Each row of a before or after table is a point. One or more steps were done to the points. Then noise was added and the rows were shuffled. The steps act on columns, c1 being the first. Write out the steps. A step turns or swaps two columns, mirrors them in a line or flattens them onto one, adds a multiple of one to another, or multiplies or shifts one. Angles are multiples of 10 degrees, from the lower column toward the higher: turns from -170 to 170, lines from 10 to 170 but not 90. Use the fewest steps. Two steps may share a column if one is a turn and the other turns, adds or multiplies; they go together, in the order done. Otherwise the lowest column goes first.

Before, 8 rows:
| -36 | -29 |  16 |
|  18 |  -3 |  22 |
|   7 |   9 | -49 |
|  -6 |  43 | -51 |
|   7 |  33 |  34 |
|   4 | -20 |  29 |
| -45 |  -6 |  31 |
| -28 |   7 |  44 |
After (8 x 3):
|  13 |  -7 | -51 |
|  16 | -29 | -32 |
| -23 | -21 | -21 |
|  37 |  44 |  37 |
|  -6 |   8 | -55 |
|  23 |  11 |  41 |
| -26 |  31 | -24 |
| -29 |  -3 |  -6 |
Steps: turn c1 and c3 by 140 degrees

Before (13 x 8):
| -12 |  14 | -12 |  35 | -32 | -31 |  19 |  24 |
|  22 |  32 |  -3 | -22 |  42 |  33 |  -7 |   1 |
| -10 |  33 |   9 |   6 |  -2 |  -1 |  43 |  34 |
|  10 |   1 |  48 | -11 |   0 |  50 | -28 | -14 |
| -17 |  12 |  13 |  -4 |   9 |  51 | -29 |   5 |
|  11 |  25 |  11 |  44 |  21 |  24 |  22 |  28 |
|   2 |  32 |  26 |  32 |  67 |  24 |  -1 |  28 |
| -31 | -38 |  11 | -23 | -21 | -12 |  17 | -30 |
| -25 |  55 |  15 |  49 | -15 | -27 |  34 |  16 |
|   4 |  -4 |  17 | -41 |  21 | -29 |   7 | -10 |
|   0 | -12 |  21 |   3 | -16 |  13 | -25 | -20 |
|  -5 | -20 |  27 | -27 | -22 |   8 | -21 |  13 |
|  14 |  41 |   7 |  43 |  11 |   0 |  44 |  25 |
After (13 x 8):
| -30 | -37 | -11 | -25 | -24 | -11 |  33 | -28 |
| -18 |  12 |   9 |  -6 |  11 |  51 | -57 |   5 |
| -26 |  56 |  65 |  48 | -15 | -27 |  69 |  15 |
|  10 |   1 |  38 | -10 |   0 |  49 | -55 | -13 |
|  -9 |  33 |  15 |   5 |  -3 |  -2 |  85 |  36 |
|  12 |  25 |  56 |  43 |  20 |  25 |  44 |  27 |
|   0 | -12 |  24 |   4 | -18 |  12 | -50 | -20 |
|  16 |  43 |  49 |  41 |  12 |   1 |  89 |  25 |
|  -6 | -20 |   0 | -28 | -23 |   9 | -42 |  13 |
|   2 |  33 |  60 |  32 |  67 |  25 |  -1 |  28 |
| -12 |  14 |  25 |  36 | -32 | -33 |  38 |  25 |
|  21 |  30 | -24 | -22 |  42 |  31 | -13 |   1 |
|   3 |  -4 | -24 | -40 |  21 | -29 |  15 |  -8 |
Steps: add 1 times c4 to c3; multiply c7 by 2

Before, 9 rows:
|  40 |  15 |  10 |  28 |  45 | -41 |  36 | -17 |  39 |  17 |  -7 | -19 |
|   6 |  30 | -50 |  15 |  61 |   3 | -42 |  28 |  18 |  -9 |  21 |   0 |
|  58 |  33 | -32 |  -3 | -31 | -42 | -20 |  17 |  27 |   1 |  -8 |  -3 |
| -25 | -17 |   3 |  -1 |  56 | -17 |  38 | -36 | -20 | -35 |   8 | -16 |
| -27 | -14 |  16 | -31 | -25 |  -5 |  -6 |  10 |  11 |  18 | -13 |  62 |
| -18 | -50 |  48 | -11 | -16 | -10 |  -8 | -11 |  55 | -10 | -34 |  33 |
| -27 |   5 |  36 |  72 | -16 |  48 |  -3 |  18 |  27 | -13 |  20 |  23 |
|  19 |  20 | -33 |  43 |  20 | -44 |   2 |   8 |   1 | -11 |  -5 |  28 |
| -30 | -10 |  50 | -22 |  -1 | -27 |  30 |  -8 | -22 | -19 | -82 | -29 |
After:
|  20 |  20 | -34 |  39 |  29 | -43 |   1 |   8 |  -5 |  -8 |  -4 |  26 |
| -24 |   3 |  35 |  21 |  72 |  49 |  -2 |  18 |   1 |   2 |  20 |  22 |
|  41 |  16 |  10 |  53 |   0 | -41 |  37 | -17 |  18 |  30 |  -6 | -19 |
| -25 | -16 |   4 |  48 | -26 | -17 |  40 | -36 | -20 | -33 |   9 | -14 |
| -15 | -51 |  48 | -16 |   0 | -12 |  -8 | -11 |  10 |  14 | -35 |  32 |
|   6 |  31 | -49 |  60 | -17 |   4 | -44 |  27 |   0 |   0 |  21 |  -1 |
| -29 |  -9 |  51 | -11 | -17 | -26 |  30 |  -8 | -15 | -23 | -80 | -29 |
|  58 |  33 | -31 | -26 |  13 | -40 | -20 |  18 |   8 |  13 |  -8 |  -4 |
| -28 | -15 |  15 | -38 | -14 |  -7 |  -8 |  10 |  11 |  20 | -13 |  62 |
Steps: mirror c4 and c5 in the line at 30 degrees; flatten c9 and c10 onto the line at 60 degrees

Before:
| -42 |  32 | -59 | -34 |  -1 | -14 | -35 |  46 | -27 |   9 | -19 |  14 |  -1 |  31 |  19 |  -4 | -25 |  28 |
| -44 |  11 | -45 |  -2 |  40 |  -5 |  34 |  15 |  15 | -40 | -11 | -17 |  24 |   9 |  38 | -12 |  23 | -16 |
|  25 | -13 | -30 |  18 |  49 |  -8 |  29 |  -7 | -25 |  23 |  24 | -57 | -38 |  35 |   7 |  12 |  18 |   4 |
| -22 | -50 | -78 |  -7 |  -3 |   7 |  14 |  51 | -38 | -19 | -37 | -41 |  25 |  23 |  19 | -33 |  -3 |  24 |
|  -2 |  26 | -76 | -36 |   2 |  53 |   6 |   1 | -42 |  30 | -49 | -35 |  -7 | -42 |  20 |  20 | -49 |  37 |
|  36 |   4 |  14 | -10 |  23 |   8 | -26 | -31 |  19 | -27 | -30 |  -1 |  23 | -25 | -12 |  36 |   4 | -31 |
|  18 |  39 |   2 | -45 | -12 |   2 |  48 | -37 |  22 | -11 | -49 |  34 | -19 | -40 |  20 |  -5 | -20 |   8 |
|  25 | -19 | -35 |  -9 |   0 |   4 |  18 |  -1 |  14 |  44 |  11 |   7 | -33 | -40 | -34 |  25 |   4 |  21 |
|   1 | -10 |  -3 |  48 |  24 | -16 | -34 |  27 |   2 |  40 |  41 |   9 |  43 |  -7 |  21 |   4 | -13 |  17 |
| -31 | -43 |  13 |  28 |  26 |  45 |  28 |  42 |  -8 |  -9 | -28 | -38 |  15 |  -2 |  29 | -43 |  37 |  44 |
|  -3 |  37 | -43 |  23 |  36 |   8 | -17 |  26 |  23 |  -1 |  36 |  19 | -25 |   0 |  44 | -39 | -13 | -40 |
|  25 |  42 |   9 | -31 | -24 |  40 |  57 |  23 | -26 |  47 | -13 |  35 |   6 |  23 | -16 | -32 |  31 |  38 |
After:
|  24 |  42 |   8 | -30 | -25 |  39 |  57 |  23 |  17 |  47 | -13 |   5 |   6 |  22 | -16 | -32 |  30 |  38 |
|  -1 |  27 | -77 | -37 |   2 |  53 |   6 |   1 |  -3 |  30 | -50 |  53 |  -8 | -42 |  20 |  20 | -49 |  38 |
| -31 | -45 |  12 |  28 |  26 |  45 |  28 |  41 | -13 |  -8 | -27 |  27 |  15 |  -2 |  29 | -43 |  37 |  44 |
|   0 | -10 |  -2 |  48 |  24 | -16 | -34 |  28 |   3 |  40 |  40 |  -6 |  43 |  -9 |  21 |   4 | -12 |  17 |
|  25 | -20 | -34 |  -9 |  -1 |   5 |  17 |  -2 |  -1 |  44 |  12 | -17 | -33 | -39 | -35 |  25 |   5 |  22 |
| -43 |  10 | -44 |  -2 |  39 |  -5 |  34 |  15 |  -8 | -41 | -11 |  -3 |  24 |  10 |  38 | -11 |  23 | -15 |
|  36 |   3 |  15 | -10 |  23 |   8 | -26 | -32 |  -4 | -26 | -31 | -15 |  23 | -25 | -12 |  38 |   4 | -32 |
|  18 |  39 |   3 | -44 | -13 |   2 |  47 | -38 |   6 | -11 | -50 | -37 | -19 | -39 |  20 |  -5 | -21 |   8 |
| -43 |  31 | -58 | -34 |  -1 | -14 | -35 |  46 |  11 |   9 | -19 |  17 |   0 |  31 |  19 |  -4 | -24 |  28 |
|  25 | -14 | -29 |  17 |  49 |  -9 |  29 |  -7 | -16 |  24 |  23 |  49 | -39 |  37 |   7 |  12 |  18 |   4 |
|  -2 |  38 | -43 |  22 |  36 |   8 | -17 |  26 |   2 |  -1 |  36 | -28 | -25 |  -1 |  43 | -39 | -13 | -39 |
| -22 | -50 | -77 |  -6 |  -3 |   8 |  15 |  52 |  -7 | -19 | -37 |  53 |  25 |  23 |  19 | -33 |  -3 |  25 |
Steps: turn c9 and c12 by -120 degrees; multiply c9 by 0.4
